Each point is reached from the start by the listed moves, each made once or not at all, plus a little noise. Is the number of moves made odd or even? Then give how often each move was made.
In the rows, zero is written as 128.

Moves:
(1): [191 117 130 112]
(2): [148 190 145 147]
Start: [148  81 128  65]
Points:
[208  71 129  50] => odd (1, 0)
[170 145 145  84] => odd (0, 1)
[149  83 131  63] => even (0, 0)

Moves:
(1): [181 127 143 106 140 101 101 133 143]
(2): [133 187 126 151 128 113 126 125 124]
(3): [100 133 220 127 147 122 136  91 163]
(4): [153 112 138 189  92 121 123 132 131]
(5): [134 115 145 162 192 132 107 140 108]
(6): [150 146 126 125 128 172 131 102 115]
(7): [138 126 139 127 138 117 179 135 102]
(8): [127 138 170 120 109 153 100 210 142]
Start: [138 148 117 122 172 118  78 118  99]
Points:
[232 189 154 179 158  64  97 126  86] => even (1, 1, 0, 1, 0, 0, 1, 0)
[218 213 218 181 161 105  51  59 141] => odd (1, 1, 1, 1, 0, 1, 0, 0)
[169 237 155 137 156 168  60 175  95] => odd (0, 1, 0, 0, 0, 1, 0, 1)
[218 145 249 191 228 123  32  72 118] => odd (1, 0, 1, 1, 1, 1, 0, 0)

Moves:
(1): [168 146 145 106 127 126 136 104 138 115 115 130 136 125]
(2): [ 89 140 120 109 132 109 138 134 166 139 119 140 127 131]
(3): [116 139 164 129 137 161 129 129 130 141 139 109 144 123]
(4): [130 134 135 177 106 126 144 132 135 133 111 121 131 166]
(5): [148 143 124 129 141 111 138 146 130 142 127 118 128 140]
(6): [135 118 100 109 128 167 131 126 137 127 126 124 111 138]
(7): [128 130 128 115 116 131 157 113 118 147 127 104 120 130]
(8): [137 129 135 108  98 134 112 152 118 133 118 131 143 151]
(9): [138  91 144 114 147 118 133 167 153 115  95 126 133 128]
(10): [136 129 121 133 123 124 115 132 136 160 134 109 132 116]
(11): [146 108 141 123 121 153 140 132 140 121 157 137 128 132]
(12): [126 134 134 137 144 133 127 123 149 144 112 165 101 131]
Start: [123 130 121 149 119 120 123 126 116 156 121 124 130 141]
Points:
[126 128 128 157  58 124 129 169 169 203 119 124 149 195] => odd (0, 1, 0, 1, 0, 0, 0, 1, 0, 1, 1, 0)
[ 86 149 121 167  91 103 181 122 151 193  96 104 120 182] => odd (0, 1, 0, 1, 0, 0, 1, 0, 0, 0, 0, 0)
[148 138  90 117 119 145 166 128 111 186 115  93 108 167] => odd (0, 0, 0, 0, 1, 1, 1, 0, 0, 0, 0, 0)
[126 144 156 116  79 158 126 142 106 225 131  66 161 153] => even (0, 0, 1, 0, 0, 0, 1, 1, 0, 1, 0, 0)
[171 171 178 112  99 160 130 113 135 226  96 108 139 147] => even (1, 0, 1, 0, 0, 0, 1, 1, 0, 1, 0, 1)
[200 139 157 146  44 142 157 120 133 198 112  85 152 190] => even (1, 0, 0, 1, 0, 0, 1, 1, 0, 1, 1, 0)
[188 122 171 117  78 188 154 162 159 206  63  53 157 195] => even (1, 0, 1, 1, 0, 1, 1, 1, 1, 1, 0, 0)
[139 195 161 108 141 119 166 109 187 249  94 100 119 144] => odd (1, 1, 1, 0, 1, 0, 1, 0, 0, 1, 0, 1)

Moves:
(1): [150 133 134 133 139 124 119 134 122 109 116 124 138 141 125 116 121 122
 107 136 120 111 127 124]
(2): [114 166 147 138 114 136 131 124 122 139 122 118 125 126 137 113 132 136
 141 130 129 134 133 133]
(3): [120 121 145 128 141 101 107 118 115 114 132 115 133 139 144 141 110 126
 132 117 139 121 132 128]
(4): [115 110 148 153 127 130 118 123 128 132 124 120 127 117 115 127 129 119
 126 122 111 138 137 129]
(5): [121 141 113 127 156 117 134 147 138 129 144 107 114 117 115 140 126 134
 152 135 135 129 133 118]
(6): [134 134 132 122 136 155 115 131 135 124 140 135 125 128 127 136 127 151
 120 120 125 120 154 149]
(7): [136 120 142 139 126 138 143 121 149 134 105 128 127 134 137 150 138 116
 113 135 143 113 156 100]
(8): [134 131 131 140 111 126 132 156 134 125 130 135 124 124 136 130 129 118
 130 125 135 131 126 134]
(9): [128 136 136 132 122 125 113 136 158 124 133 141 130 134 137 113 137 120
 117 117 135 121 108 117]
(10): [141 122 111 125 158 139 112 137 122 153 117 114 146 134 137 137 124 122
 135 109 139 136 118 136]
(11): [135 142 122 139 119 131 129 116 130 138 152 118 143 135 129 133 135 126
 121 129 113 131 130 131]
(12): [106 128 137 150 144 117 133 111 109 139 132 168 149 125 131 142 133 113
 113 145 114 132 117 126]
(13): [110 114 116 121 128 130 123 133 134 110 124 122 179 113 131 139 138 136
 141 128 134 134 131 125]
(14): [120 115 107 146 125 142 136 127 127 124 124 122 128 160 128 139 138 139
 120 123 125 130 126 125]
(15): [136 125 120 145 138 139 112 114 139 109 146 133 111 110 159 150 159 140
 136 126 136 136 121 136]
(16): [134 133 117 134 105 143  95 134 127 135 118 127 125 146 116 168 141 115
 138 149 126 140 141 132]
(17): [123 127 147 106 125 120 121 135 122 115 137 119 125 139 124 135 155 120
 109 110 134 127 125 140]
(18): [140 137 126 128 125 106 129 135 126 143 121 132 137 118 117 138 129 157
 132 133 136 135 106 120]
(19): [140 105 130 123 118 143 139 134 121 129 122 150 129 163 111 137 136 120
 167 120 142  92 107 126]
(20): [140 102 126 119 119 127 117 133 120 157 143 127 130 126 134 110 144 156
 122 162 140 123 130  99]
(21): [129 136 119 140 120 125 114 121 115 121 132 133 127 117 115 128 133 125
 117 127 152 119 142 120]
(22): [126 133 126 131 145 129 128 111 135 113 140 122 136 165 115 123 128 102
 146 124 141 179 130 129]
(23): [137 121 120 128 134 116 117 135 123 134 131 139 137 121 127 120 140 123
 129 111 124 136 141 107]
(24): [128 131 126 122 125  99 128 132 137 130 121 128 124 128 138 125 143 126
 127 130 137 121 145 159]
Start: [135 115 113 127 118 133 137 122 139 133 143 139 124 134 144 116 142 121
 116 132 135 129 148 122]
Points:
[170 141 109 192 101 177  50 115 143 112 198 105 131 226 186 168 198 142
 120 168 151 175 189 135] => odd (1, 1, 1, 0, 0, 1, 0, 1, 0, 0, 1, 0, 0, 1, 1, 1, 0, 0, 0, 1, 0, 1, 0, 0)
[173  65  98 212 142 130  19 124 149 168 117 184 220  99 160 188 249 122
  79 167 180 140 161  30] => odd (1, 0, 0, 1, 0, 0, 1, 0, 1, 1, 0, 1, 1, 0, 1, 1, 0, 1, 0, 1, 1, 0, 1, 0)
[158 124 128 191  90  99 102 150 142 137 108 165 143 186 115  94 194 129
 120 102 170  83 142 102] => even (1, 1, 0, 1, 0, 0, 0, 0, 1, 0, 0, 0, 0, 1, 0, 0, 0, 1, 1, 0, 1, 0, 1, 1)
[182  77  88 163  98 132  78 172  76 175 127 186 173 218 111 185 215 125
  94 160 185  96 104  97] => odd (1, 0, 0, 0, 0, 0, 0, 1, 0, 1, 0, 1, 0, 1, 0, 1, 1, 1, 1, 1, 1, 0, 0, 0)
[117 131  95 176 124 121 111 101 137 145 121  86 208 166 190 167 179 126
 110 109 198 115 208 126] => odd (0, 1, 1, 0, 0, 0, 1, 0, 0, 1, 1, 0, 1, 1, 0, 0, 0, 0, 0, 0, 1, 0, 0, 1)
[151  87 115 192 133 119  60 105 168 219 150 166 189 198 149 154 228  51
  89 155 149 188 194  79] => odd (0, 0, 0, 1, 0, 0, 1, 0, 1, 1, 1, 1, 0, 0, 0, 1, 0, 0, 0, 1, 0, 1, 1, 1)
[137  92 109 137 122 119 101 145 121 211 137 200 232 144 159 112 198 150
 163 137 172 124  90  59] => odd (0, 1, 0, 0, 0, 0, 0, 0, 1, 1, 0, 1, 1, 0, 0, 0, 0, 1, 1, 1, 0, 0, 1, 0)
[151 157 138 169 116 141 112 141  86 148 153 170 174 187 136 138 190  76
 104 114 162  88 121 140] => odd (1, 1, 0, 0, 0, 0, 0, 1, 0, 1, 1, 1, 0, 0, 0, 0, 1, 0, 1, 0, 1, 0, 0, 0)
